Rows are points. The window is the flat piece filled in between its corners: a triangle in 3 columns, a solid with four corners in 4, and so on. A path goes straight from each point to the next, and from the last back to the first. List the points from which the path goes on through the window.

Window (4 x 4):
[[ 0.12 -0.62  0.42 -0.50]
 [ 0.30 -0.29  0.57  0.40]
 [ 0.25  0.13  0.25 -0.19]
 [ 0.26 -0.35 -0.86 -0.32]]
Path:
(1): [ 0.51 -0.53 -0.74 -0.16]
(2): [ 0.73 -0.35  0.69  0.13]
(3): [-0.10 -0.05  0.55  0.01]
(4): [-0.05 -0.08  0.52  0.16]
(5): [ 0.54  0.04  0.52 -0.37]
(6): [ 0.68 -0.02  0.14 -0.44]
(7): [-0.46 -0.46 -0.31 -0.40]
(8): [-0.36 -0.66 -0.20 -0.39]
(9): [ 0.40 -0.58  0.20 -0.38]
(10): [ 0.83 -0.28  0.25 -0.14]
(11): [-0.17 -0.64  0.35 -0.54]
(12): [-0.14 -0.39  0.17 -0.50]
(13): [ 0.48 -0.46  0.06 -0.47]
(14): [ 0.93 -0.03  0.46  0.32]
(15): [-0.12 -0.04 -0.43 -0.34]
(16): [-0.04 -0.09 -0.28 -0.26]
Through the window after points: 10, 16

Window, 6 rows:
[[-0.73  0.72 -0.28  0.21 -0.48 -0.41]
 [-0.53  0.29  0.32  0.09 -0.64 -0.41]
 [-0.48 -0.77  0.25 -0.13  0.99 -0.38]
 [-0.03 -0.14 -0.05  0.37 -0.27  0.11]
 [-0.04 -0.11  0.31 -0.20  0.59 -0.02]
 [-0.92  0.43 -0.03  0.19 -0.51  0.67]]
Path:
(1): [-0.15 -0.55 -0.17 -0.18  0.16 -0.22]
(2): [-0.57  0.22  0.38  0.26  0.00 -0.41]
(3): [-0.49  0.28  0.30  0.27 -0.11  0.15]
(4): [-0.53  0.07 -0.02 -0.16  0.04  0.37]
(5): [-0.87  0.10 -0.30 -0.29 -0.72  0.62]
(6): [-0.50  0.43  0.33  0.64  0.05  0.21]
(7): [-0.62  0.25  0.19  0.31  0.35 -0.22]
(8): [-0.66 -0.35 -0.02 -0.06 -0.04 -0.34]
(9): [-0.74  0.09 -0.14 -0.41 -0.30 -0.17]
(10): [-0.41  0.40  0.47  0.68  0.26 -0.22]
(11): [-0.39 -0.36  0.34  0.20  0.67 -0.31]
(12): [-0.56 -0.90 -0.08 -0.63  0.75 -0.23]
(13): [-0.17 -0.17 -0.28 -0.06 -0.15  0.23]
(14): [-0.15  0.19  0.62  0.54  0.16 -0.36]
(15): [-0.92  0.09  0.17  0.66  0.49  0.19]
(16): [-0.46  0.30 -0.15 -0.36 -0.66 -0.02]
Through the window after points: 3, 5, 11, 13, 15

Window, 8 rows:
[[ 0.28  0.08  0.16  0.03  0.15 -0.70  0.06 -0.02]
 [-0.10  0.85 -0.09 -0.14  0.98 -0.50 -0.75 -0.51]
 [-0.19  0.37 -0.18  1.04 -0.04  0.25  0.25 -0.34]
 [-0.05 -0.24 -0.25 -0.53 -0.24 -0.31 -0.15  0.30]
 [ 0.52 -0.47 -0.27 -0.59  0.02  0.14  0.62  0.02]
 [-0.31  0.58  0.94  0.79 -0.67  0.35 -0.21 -0.66]
 [ 0.17 -0.08 -0.01 -0.72 -0.11 -0.05  0.73  0.76]
 [ 0.51  0.80 -0.01  0.45  0.11  0.06 -0.55 -0.26]]
Path:
(1): [-0.15 -0.09  0.44  0.66  0.90  0.06  0.10  0.33]
(2): [ 0.10  0.64 -0.16 -0.18 -0.19 -0.35 -0.23 -0.18]
(3): [ 0.44  1.20 -0.17 -0.31 -0.04 -0.11  0.10 -0.43]
(4): [-0.26 -0.34  0.77  0.90  0.04  0.14 -0.15 -0.04]
(5): [ 0.02 -0.04  0.36  0.30 -0.06  0.19  0.05 -0.04]
(6): [ 0.44  0.65 -0.03 -0.13  0.07 -0.34  0.19 -0.51]
(7): [ 0.03  0.45  0.18  0.13 -0.44  0.13  0.11 -0.30]
(8): [ 0.17 -0.22  0.66  0.34  0.38  0.13 -0.15  0.02]
Through the window after points: 7
